Each row of a before or after table is a point. One or more steps were done to the points. Then noise was added and the rows were shuffled. The steps act on how far a point lies along the listed directions, d1 being the first. Name the steps. A step turns or swaps two directions, mirrors them in a line or flattens them onto one, adds a multiple of one to another, or multiplies one. Angles are multiples of 10 degrees, from the lower direction toward the higher: turns from -170 to 170, lines from 10 to 170 but not 90. Use the fewest steps. Two steps may share a direction if one is a turn and the other turns, adds or multiplies; they go together, in the order done. Otherwise the lowest direction goes first.

Directions:
(1): [59 15]
(2): [-15  59]
Before:
[[ 47 -19]
 [ 13  -8]
 [  8  -8]
 [ 26  27]
 [-11  56]
 [ 29  50]
 [-33  -5]
 [-43 -33]
 [-18   7]
 [ 19  30]
 [ 30  60]
 [ 39   4]
 [ 33 -16]
 [  2 -15]]
After (14 x 2):
[[-41  30]
 [ 14 -29]
 [-16  -9]
 [ 10  37]
 [ 23  49]
 [ 16 -10]
 [-11 -56]
 [-16   6]
 [-32  17]
 [-12  32]
 [ 43  51]
 [-10   2]
 [ 55  16]
 [ 16  33]]
Steps: swap d1 and d2

Directions:
(1): [ 25   5 -60  14  38  26 -21   0]
(2): [ -9   4   3   3  14 -56 -59  -4]
Before, 10 rows:
[[  5  -3  12 -11  -9   7  18 -14]
 [  2   6 -33  -1  18 -10 -26  -3]
 [ -1  -8  -9  -7  -2  18  32   4]
 [ 10 -12 -20   7 -11  40  43  10]
 [ -6   3   4  10  15 -37 -39   1]
 [ -9   7  -8   5  -3 -17 -13   3]
 [  0   9   1  -8  11 -31 -42  -6]
 [ 10   1  -4  -4  -8  25  36   4]
 [ -7   2  11   1   2  -8  -5   0]
 [ -6   3  14   0   5 -50 -54   1]]
After (10 x 8):
[[  1  -2  18 -12  -9  -6   9 -14]
 [  1   0  18  -9 -20  10  36   3]
 [ -3   8 -17   6   3 -10 -12   3]
 [ 11   5 -23   9  26 -27 -59   1]
 [ -4 -14  10  -1 -30  24  50   9]
 [  9   5 -40  -1  17  13  -9  -2]
 [ -5   3   5   3   8  -9 -10  -1]
 [ 11  10 -24  -3  22 -10 -39  -5]
 [-10 -10   9 -10 -11   6  33   4]
 [  6   4 -22  15  30 -17 -37   2]]
Steps: turn d1 and d2 by -40 degrees

Directions:
(1): [  9 -10 -60  33   5 -10   4  -9 -19  -9 -12 -11]
(2): [ -4 -21  -7 -24 -30  22 -12  18 -15  21 -27 -38]
Before:
[[ 12   2 -60  28   0 -24   0   2 -39  -9 -19  -2]
 [  0  12  13 -13   6  11 -10  10  11   1   8   4]
 [  2  -3  14 -31 -26  25 -15  13 -13  21 -20 -38]
 [ -6  12  46 -15   6   2 -10   4  15   0  10  18]
 [-21  19  46 -10   7  -5  -7  -7  28 -15  33  30]
 [  5   6  29  16  28 -19 -10  -2   9 -12  23  18]
 [ -4  16   0  12  18 -22  10 -12   7   2  15  29]
 [ -4 -32 -45  -1 -33  -4  -6  16 -37  17 -35 -51]
 [ -7 -12 -51   0 -19  20 -17  12 -16  20 -45 -46]]
After:
[[  2  19  12  16  25 -11  -6  -7   9 -18  20  29]
 [  7 -14 -33  -6 -30  -2  -9  18 -42  15 -38 -31]
 [ 12  -2 -12  40  29 -23 -11  -7  -2 -16  13   8]
 [ -8  19  -6  28  23 -20   4 -22  14 -31  29  38]
 [-13 -21  32 -45 -43   8 -13  33 -18  32 -18 -40]
 [  5  19   2   2  12   1  -6   7  11  -2   8   7]
 [  2   6 -32  23  15 -19   9  -9  -5   3   4  10]
 [  2  17  53 -36  -6  17  -6   2  10  13   8  -8]
 [-19  -1  24 -39 -29  35 -24  24   6  34 -38 -31]]
Steps: turn d1 and d2 by 60 degrees

Directions:
(1): [ 40  10 -23 -10 -24  40   6 -19 -11  -3  29   0 -32  -3  12   1  16 -11
 -32   2   3  -7  32  12]
(2): [ 16 -14   6   6  45 -40  35 -12   5  12  33  20   2 -26 -14  11  -2 -30
 -17 -13  -6   4   9   9]
(3): [ -5  -6  11  14   2  -7 -14   6   8 -16   4  33 -39 -32   6  29  30  31
  15  17  32  -8 -13  24]
(4): [  7  20   3 -16  25  14  -1   3  40 -11 -21  24  -8  34   5  12   4   4
 -12 -60  16   1  -1  -1]
(5): [  1 -46 -32  -9  13 -15  32  -2   3  -9 -35  -3 -13  12  30  -9 -18  14
  -3  12   9 -36  17   4]
Before, 9 rows:
[[ -7  -7  -1   7  -5  -8   2   0 -10  -1   0   1  -1 -11  -3   5   5   6
    7  24   7  -5  -4   5]
 [  1  -3   3  -3   9  -1   4   1   6  -2  -7   5  -2   9   8   3   2  -1
   -2  -3   1  -5   2   1]
 [ -6  -5   1  -3  17  -8   1   8   9  -2 -13  13  -6  -3   5   7   2   5
    2 -10  10  -4  -5   1]
 [ -7   1   0   3   3  -2  -2   6   9  -2  -7   4 -10   2   8   6   9  11
    4  -6   8 -10  -4   9]
 [  2  -8   5   8  13 -21   8   0  -3   5  12   5  -9 -21  -1   5   7   0
    3   6   5  -5  -2  10]
 [ 13   3  -7  -9   0   7   2  -2   8  -7   3   9 -14   2   5   6   8   6
   -6  -4   8  -5   4   9]
 [ -4  -2   6   0   2   3  -7   3   9 -13 -10   8  -5   5   0   5   2  12
    2  -9  14  -4  -2   5]
 [ -6   4   0  -6   4   3   0   2   4   3 -15  -2   6  16  -1  -9  -7   3
   -1 -13  -6   1  -3  -4]
 [ -8  18  12   5  -6   4 -12   4  -4   8  15  -2  17  -2 -13   1   3  -4
    6   4 -13  12  -7  -5]]
After:
[[ -1   1   8  -4  16  -4   4   2  15  -2  -9  11  -1  14   7  10   2  -2
   -3 -16   3  -4  -1   2]
 [ -9  -1   5   8  13  -7  -4   8  19  -7 -10  19 -22  -5   9  18  16  20
    7 -10  20 -11  -9  16]
 [ -7   3  -2 -10  11   0   7   1   8   6 -20  -7  19  30  -2 -16 -16  -5
   -5 -25 -15   3   0 -11]
 [ 13  13   0 -13  20   8   0   3  35 -18 -10  33 -24  16   6  20  16  15
   -8 -39  24  -5  -4  11]
 [-11  10   4   5 -28  12 -12   4 -21  10  11 -19  21  -3  -9 -11  -4  -1
   10  26 -21   6  -2  -8]
 [ -1  -6  13  18   1 -18  -6  -1 -15   3  27  10 -21 -44  -4  13  22   7
    9  29  11  -3  -8  18]
 [ -6 -16  -2  19 -19 -14  -1  -4 -30   2  18  -1 -13 -40  -3   8  14  10
   13  63   8  -7  -1  14]
 [ -6  -5  11   1  14  -2  -8   4  20 -20 -16  24 -15   4   2  16   9  23
    6 -20  28  -6  -7  12]
 [-10  -3   8   0  25 -12  -4  13  16  -5 -10  25 -12 -10   3  17  11  13
    8 -14  19  -4 -11   8]]
Steps: turn d1 and d4 by 30 degrees; multiply d4 by 3; turn d2 and d5 by -40 degrees; multiply d3 by 2.5
